Each point is reached from the start by the listed moves, each made once or not at all, plus a little noise. Is the number of moves made odd or even? Then give how often each move was made.

Moves:
(1): [27 30 -3]
(2): [-14  25  11]
(3): [ -5 -33  26]
Start: [ -8   4 -16]
Points:
[16  0  6] -> even (1, 0, 1)
[-22  29  -6] -> odd (0, 1, 0)
[ 4 60 -8] -> even (1, 1, 0)

Moves:
(1): [ 27   7   1   8   9 -17   7   8   2  -5 -11]
(2): [-5 10  6  2 -9 10  1  4 19 -9 -1]
(3): [  1 -15  17   5  -8  11   3  18  -7 -24  11]
(4): [  3   7 -13  17  -9  11   3  -5  -2   7  30]
(5): [-14   9 -12   7  34  -5   9 -14 -19 -15   1]
(6): [ 17  -2   6 -12   8  23 -16   1   6   6  -7]
(7): [  2   2 -14  -5  -3  20  20  18  -5   0  14]
(8): [ -4  10  -3  18  -8  14 -11  23  -5  19 -18]
(9): [ -5 -19 -15   8   0   2   2   6  12  -7  -3]
Start: [-10 -11   9   1 -14 -11   3   4   1  -1 -14]
Points:
[-11 -22 -12   3  29   8  -3  -2   2 -20 -25] -> odd (0, 0, 0, 0, 1, 1, 0, 0, 1)
[  5  -1  -2  38 -23  -3   1  46  28  -4 -47] -> even (1, 1, 0, 0, 0, 0, 0, 1, 1)
[ 26 -12 -16  17  -9  30   6  60  11  10 -41] -> odd (1, 0, 0, 0, 0, 1, 1, 1, 1)
[ -6 -27  19  24 -32  48 -15  56  25 -18 -31] -> odd (0, 1, 1, 0, 0, 1, 0, 1, 1)

Moves:
(1): [ 13  10  -8   6  -1  -9  14   4 -11   3   7  -3   0 -16   5   2  -2  -1
 -24   4]
(2): [-2  8  6 -3 -7  6  9 -4 10 12 12  9  3  4 -6 -7 -2 -6 -6 -8]
(3): [ 10   2  13  -3  -7   2   2 -13  -2  -4  -8   1   6  -1   6  -7  12   5
   3  -8]
(4): [-1  0 -7  9 -1 12 12  1  0 10 -3 -9  3  0 -5 -5 14 18 13  9]
(5): [ 0  3 -9 -2  5  0 -1 -2 -5 -1  2  4  5  5 -8  2 -1  2  3  5]
(6): [ -3  -6  -2  -7   5   6   0  -1 -10   4  -1  -2   3   0   1  -7 -10  -4
  -8   4]
(7): [  1   0  -4 -13  -2  -7   7   3   4   3   1  -3   2   1   1   0  -1  -5
   4   1]
(8): [-13   6   1   5 -10   1   1  24  -3   0  -7  -1  14   0   4  -6   8   6
  -2   5]
(9): [ 2 -9 -2  1  3  1 -5  2 12 -3 -2  2  0 -1 -4 -3  2  6 -2 -5]
(10): [ 1 -1 12 -1  3 -7 -1 14  0  0 -3 -1 -8  4  1  9 -6  7  1  9]
(11): [ -3   1   2   5   7 -11   2   3   6   2  15   0  -1  -1  17   3   6   0
   4   7]
(12): [  2  -3  -3 -10  -7  -1   1   3  -4   1   4   0   8  -7   3  10  -7   6
   5  -4]
(13): [-3 -2 -1  2 -9 -2 -9  4  1  0  7 -7 16 -2 -5  1  9 -6 -5 13]
(14): [  7  -1 -10   5  -5   9   5  -1 -12  -2   0  -6   1  16   2   1   0   2
   3  -2]
(15): [-5  6 -3  0 -1 -1 -9 -9 18  5  1  6 -1  4 12 -9 -3  3  8 15]
(16): [-6  4  3  0  2 -2  7  4  1 -5 -6  3  0  1 -2  9 -7  4 -6  2]
(17): [ 3  1 -1 -6  2  1 -2 -6 -8  2 -6 -4  2 -1  1 10 10  0 -4 -9]
(18): [-5  3 -3  0 -4 -5  3  2 -1 -3 14 -8 -7  7  5 -6  3  2 -1 -1]
(19): [ 7  5  8 -8  5  4  3  9  2 -6 -1 -9 -1 -4  5  3  2  1  2 -3]
(20): [  9   0  -2 -15  -6  15   1   4  -5  -4   7  13  -3   0  -7   1  16 -15
  -9  16]
Start: [ -3   0   9  -4   0   2  -6  -2 -12  10  -6  -5  -4  -7  -4  -1   6   5
  11  -6]
Points:
[ 27  21 -14 -34 -15  21  27  -5 -12  29  40 -19  21   2  15 -22  60   6
  -8  33] -> even (1, 1, 1, 1, 1, 1, 1, 0, 1, 0, 1, 0, 1, 1, 1, 0, 1, 1, 1, 1)
[  5  14  -3 -30 -19  19   3 -32 -26  25  13  -3  14  19  11 -14   9  15
  13 -13] -> odd (0, 1, 1, 0, 1, 1, 0, 0, 0, 0, 0, 1, 0, 1, 1, 0, 1, 1, 0, 0)
[ -4  21   2 -22  -7  21  18  34 -12   3  24   1   7  19   3   6  44   6
  -7  -1] -> odd (0, 1, 0, 0, 1, 0, 0, 1, 1, 0, 1, 0, 0, 1, 0, 1, 1, 1, 1, 1)
[ 15  15   1 -37 -42   7  14  23 -15  17  18  12  45 -24 -16  -8  38  -5
 -20  14] -> even (1, 1, 1, 0, 1, 0, 1, 1, 1, 0, 0, 1, 1, 0, 0, 0, 0, 0, 0, 1)
[  7   1  -6   0 -13   8  24  25 -47  23  -1 -29  17 -12  -5  19  -3  30
 -10  31] -> even (1, 0, 0, 1, 0, 1, 0, 0, 0, 1, 0, 1, 1, 1, 0, 1, 0, 0, 0, 0)
[ 14   8   7 -16 -14  -3  38  47 -31  16  11 -42  14 -10  35  -7  27  47
   9  10] -> odd (1, 0, 1, 1, 0, 1, 1, 1, 1, 1, 1, 1, 0, 1, 0, 0, 0, 1, 1, 0)
[ -3   4 -13 -15  -8  11  16  43 -22  15  13 -16   3  22   2   5  58  26
  21  28] -> odd (0, 0, 0, 1, 1, 0, 1, 1, 1, 1, 1, 0, 0, 1, 0, 0, 1, 1, 0, 1)
[  0   5  -7 -35 -17   8  32  53 -35  20   1 -17   9 -20  -3  12  26  27
 -20  25] -> even (1, 0, 0, 1, 0, 1, 1, 1, 1, 1, 0, 1, 0, 0, 0, 1, 1, 1, 0, 1)

Moves:
(1): [ -6   6  -2  -7  -4  -1  -2   4  -2  -4   9   6   2   3  -2   7  -4  -3
 -11  -2   3   3  -2  -4  -2]
(2): [-1  5 -4 -3  1  2  0 -6  1 -8 -2 -2 -4 -2 -1  0  2  5  0 -2  2 10 -1  5
  4]
(3): [  5  -1  13  -2   0   3  -1   3   3   3  -5   3  -6   3   0  -3   1  -3
  -2 -12   7  -1 -11  -3   2]
(4): [ -9  13  -2   5   3  15  -4   2  -4   9  -5   8  -3   5   4 -11  -1   7
  -6   2  -8   2   5   2  -4]
(5): [ 0 -5  1  6 -7  7  0  1 -6  2 -4  6 -1 -5 -1 -5  2 -2  3 -1  0  3 -6  8
 -6]
(6): [  6  -5   1 -10  -3   2  -5  -4   1   6   7  -5   1  -3  -1  -5  -5   0
  -2  -3  -7   5  -7  -1   0]
(7): [ -9  -8 -11  -1  -7   8  -4  -8   6   1  -4  -3  -2  -6  -5  -1   1   4
  -4   1  -4   4  -2  -7   0]
(8): [ 4  1  7  2 -2 -4 -2  1 10  2 -3  5  8  2  3 -4 -2  5 -5  0  2 -1  5 -3
 -3]
(9): [-1  1  3  0  1 -1  2 -4  1 -5 -1 -9  3  5 -5  0  2 -6 -5  6  3  5  1  6
 -4]
(10): [-1  5  2  5 -2 -5  0  2  0  3  5 -3 -6 -4  4  2 -8  4 -3  3  0 -5 -5 -1
  4]
(11): [ -3   4  -2  -6  -3   0  -7   3   1   0  -6   4  -3   6   0   8   0   0
  -2   1 -10  -1  -4   2   2]
(12): [-4  1 -4 -4 -6  4  5 -4  8 -3 -3  4 -6  3  8 -2  2 -9 -5 -2 -6 -9 11  5
  1]
(13): [  1   0   4  -5  -3  -7  -2   6   6   1  -1   1 -12   5   2  -6   6   1
   0  -5  -3  -6   6   5  -7]
(14): [  2  -4   6  -2 -12  -2   5   9 -11  -3   2  -4   1   1   2  -3  -6   8
   8   0   2   1  -1  -2   6]
(15): [  4  -2   5  -3  12 -13  -1   1 -15  -6  -9  -3  -1  -5   3  -4  -2  -5
  -6   1   6   3   6  -7  -8]
(16): [ -5   5  -3   0  -7   0  -2   3  -3  -1   1   1   6   0 -10   0  -5  -5
   4   1   1   4  -1 -10   7]
(17): [  4   1  -1   1  -2 -15   1 -10  -7   8   4 -11   1  -3  -1   5   0   5
   2  -9   9   1   1   4   1]
(18): [-7 -2  1 -2 -1 -3  3 -5  1  2  0  0  1  1  3  1 -1 -3  1  5  1  4  2  3
 -6]
(19): [ 8  5 -2 -1 -5  5  7  2  0  3 -2 -4 -3 -1  1  5  3  4  2 -4  1  3 -3  0
 -6]
(20): [ 2 -6 -6  9  0  1  1  8  3  2  1  4  0 -2  8  3 -8  0 -1 -4  5  2  3  0
 -1]
(21): [ -1  -4   7   1   0  -6   7   3  -3  -2  10   0  -1   4   3  -8   7   0
   2  -8  -9   0 -16   2   4]
(22): [  0  -5   0  -1   3  -7   1   0   1 -13  -4  -8   4   6   4  -6 -11   5
   3  -5   7 -11  -6   2  -6]
(23): [ 4 -6 -2 -5  2  0  2 -7 -2  2 -5  1 -5  1 -7 -5  3  6 -7  4  9  6 -6  4
  1]
(24): [  6   5   6  -1 -12   0  -6  -9  -5   2   6  -2  -1  11  10  -8   8 -11
   5   6   0   7  -3  -2   1]
Start: [  1   3   4   4   0  10  -2 -15   4   5   0   3  -4   1   2 -16  -1  -2
   4   3   9  10   1 -14  -4]
Points:
[ 11  14  -5   4 -23  27 -10 -43  10  22   2 -18  -4   7  14 -33  -1  10
 -10  -4  13  48   0 -10 -17] -> even (0, 1, 0, 1, 0, 1, 1, 1, 1, 0, 0, 0, 0, 0, 0, 0, 1, 0, 1, 1, 0, 0, 0, 1)
[ -9  -9   3  -1 -31 -14   3 -14   2  16  12   1 -10   7  10 -12 -17  23
 -16  -8  17  26 -23 -16   3] -> odd (1, 0, 0, 0, 0, 0, 1, 1, 0, 1, 1, 0, 0, 1, 0, 0, 1, 1, 0, 1, 1, 0, 1, 0)
[-19   8  16  -7 -30  21  -5 -39  12  -4 -17   1 -45  37  19 -60  12  -5
 -16  -5   0  18 -32  17 -17] -> odd (0, 1, 1, 1, 1, 0, 1, 0, 1, 1, 1, 1, 1, 0, 0, 0, 0, 1, 0, 0, 1, 1, 1, 1)
[-18   1  -3   2 -17  23   4 -20   5  -1 -11  -1 -25   9  11 -47   8  17
   5 -16  -6  18 -21   7 -31] -> odd (0, 1, 0, 1, 1, 0, 1, 0, 0, 0, 0, 0, 1, 0, 0, 0, 0, 1, 1, 0, 1, 1, 0, 0)
[ -7  24   3   3 -47  29  -1  -6   5  20  -9  18  -5  29  31 -27 -10  -5
   4   8  -5  22  13 -18  -4] -> even (0, 0, 0, 1, 0, 0, 0, 1, 0, 0, 1, 1, 0, 1, 0, 1, 0, 1, 1, 1, 0, 0, 0, 1)
[ -2  22  16 -14 -31  -6  -8 -24  17   3 -12  10 -27  16 -10 -19  -2  -6
 -28 -14  25  21 -10   5  -2] -> odd (1, 1, 1, 0, 1, 0, 0, 1, 1, 1, 1, 1, 1, 0, 0, 1, 1, 0, 0, 0, 0, 0, 1, 0)

Moves:
(1): [ -2   6  -7  10   5  -5  -9  -6   9  -1  -8 -10 -16   1  -1   5   6  11
 -10   3   0  17  -5  -4  -5]
(2): [  0   1 -10  -2  11   1   2   9   0  -1   5   9   1 -10   2  -5  13   6
  -4   7   3  17   9   1 -10]
(3): [-2 -6  6  0  2 10 -3 -2  7  0 10 -1 -5  7  8  2  1  6 10 -1  4 -1  4 -2
  0]
(4): [  0  -7  -7   4   0  -1  11   3   6  -3   1   4   4  11   7   0  -4 -10
  -4   7   5  -3   4  -1  -4]
(5): [  0  -2   7  -2  -5 -10  -3   4  -2   1   1   1  -4  -6  -9  -3   0   5
   5   2   5   8  -2   7   1]
(6): [ -2   3  -1  -6  11 -12   1   2   1   2   1   4  -9   3  -4   5   4  -2
  -7  -3  -6  -3  -2  -3  -5]
(7): [ 10  -6   2   4 -16  -2  -3   6  -2   2   8  -5   4   8 -12  -6 -15 -11
 -10 -13  -3   6   7   6   9]
(8): [  5   2   2   1  -8   3   0   1   3 -11   3  -4   5  -5   3   0   6  -2
  10   5   2   9   1   6   1]
(9): [-12  -4   9   4   5   4   4  -2  -2   4  -5   0 -11   2   3  -8   5  -2
   3   5  -5   2   0   1  -2]
(10): [-9 -2  5 -4 -2  5 -2  5  3 -5 -5 -7 -7 -1  1  0  1 -1  8 -6  0  3 -5  0
  0]
(11): [  3 -12  -9   1  -4   2   9   3  11  -2   4  -8   1   5  -7  -1   7   7
  -1  -5  -5   1  15   1 -12]
(12): [ -7  -6   2 -13  -1  -4   7  -7  -7   1   7   5   6  -8   0  -8  -1  -5
  -2   1   1  -7  -1  10   8]
(13): [  0   9   3 -15  -5  -5  -8   3  -3 -22   5  16   7   1  12  -4  -2  -9
   2  10   3 -13  -1  -2  -7]
(14): [ -5  -5  12 -14   3  -6  -2  10  -6  -4  11   4  18 -15  -3  -8   5  -3
   1   5   0  -1   4   6   6]
(15): [ -2   3  15 -17  -5  -1   1   1   4  18   3   5   0  -2 -12  -3  -8   3
  -5   0  -9 -13  -4   8  20]
(16): [  5  13   7  -2  -5   0  -1  -4  -2  10   1  -7   2 -14  -1   4  -8  -4
   0  -9   7  -4  -4 -11   1]
(17): [ 0 -5 -7  0 -2  2 -6  8 -6  2  4  5  3 -6  1  2  5 -4  4  7  2 10  4 -4
  0]
(18): [  8 -15   1  -2  -1   3   7  -4  10   6   0  -2   2   8  -5   0   5   2
 -10  -8  -1   0   7   4  -5]
(19): [  7 -15  -1  -9  -9   5   6   7  -1   0  11   4  19   4  12  -4  -1   4
   1  10  -7   9   6   6  -2]
(20): [-11   9  11  -6  -2   0   0 -10  -2  -1 -11  -1   2   5   0   3   2   7
   5  -2  -3  -6   3   5   3]
(21): [  7   6  -2   1  -3  -4  -5  -4   1  13  -3  -2   8  -6  -3  -2 -18 -12
   4   0   2   3  -6   3   4]
(22): [  9  -3  -4  -3   3   7   2   2 -13  -2   1  -6  -5  12  -3   5  -6  -2
   1   5   0 -12   9  -3   1]
(23): [-2 -4  0 -4  3 -3  0 -1 -1  5 -1 -6 -3  8 -9 -7 15 10  3 -8 -1  3  3 -4
  3]
(24): [  0  12  -5   5  -3   0  -5   1   0   4   4  -4   1  -2  -3   6  -5  -4
  -6   2   7   3 -13   4  -7]
Start: [-5  7 -2  8 -1  6  3  5 15  3  7 -1  0  6 -1 -3 -1  3 -5  3  7 -6 -2 -3
 12]
Points:
[-12  -7  39 -39 -44 -10 -11  18   8  18  30  -7  36 -25 -27 -24 -20  -4
   4  15  -1  31  -1  48  60] -> even (1, 0, 0, 0, 1, 0, 1, 1, 0, 1, 0, 1, 0, 1, 1, 0, 1, 0, 1, 1, 1, 0, 0, 0)
[ 25  26 -17  -7 -26   1 -13  23  25   2  29 -11   5  11 -23  -7 -23  -8
 -23  16   5  10  12  18   8] -> even (1, 1, 0, 0, 0, 0, 1, 1, 0, 0, 1, 0, 1, 0, 1, 0, 0, 0, 0, 0, 1, 1, 0, 1)
[-16  -4  12 -37  -8   1   1  30  18  16  21 -21   9   6 -33 -14  27  48
  -5  16  -2  23  19  26  13] -> even (1, 1, 0, 0, 1, 0, 0, 0, 0, 1, 1, 0, 0, 1, 1, 0, 0, 0, 1, 1, 0, 1, 1, 1)
[-27  11  21 -37 -13 -14 -10  -2  35  18  17   9  -9  12 -10   3 -15 -10
 -11  14  16  -7 -19  24  17] -> even (1, 0, 1, 1, 1, 1, 0, 0, 0, 1, 0, 1, 1, 0, 1, 0, 1, 1, 0, 1, 1, 0, 0, 1)
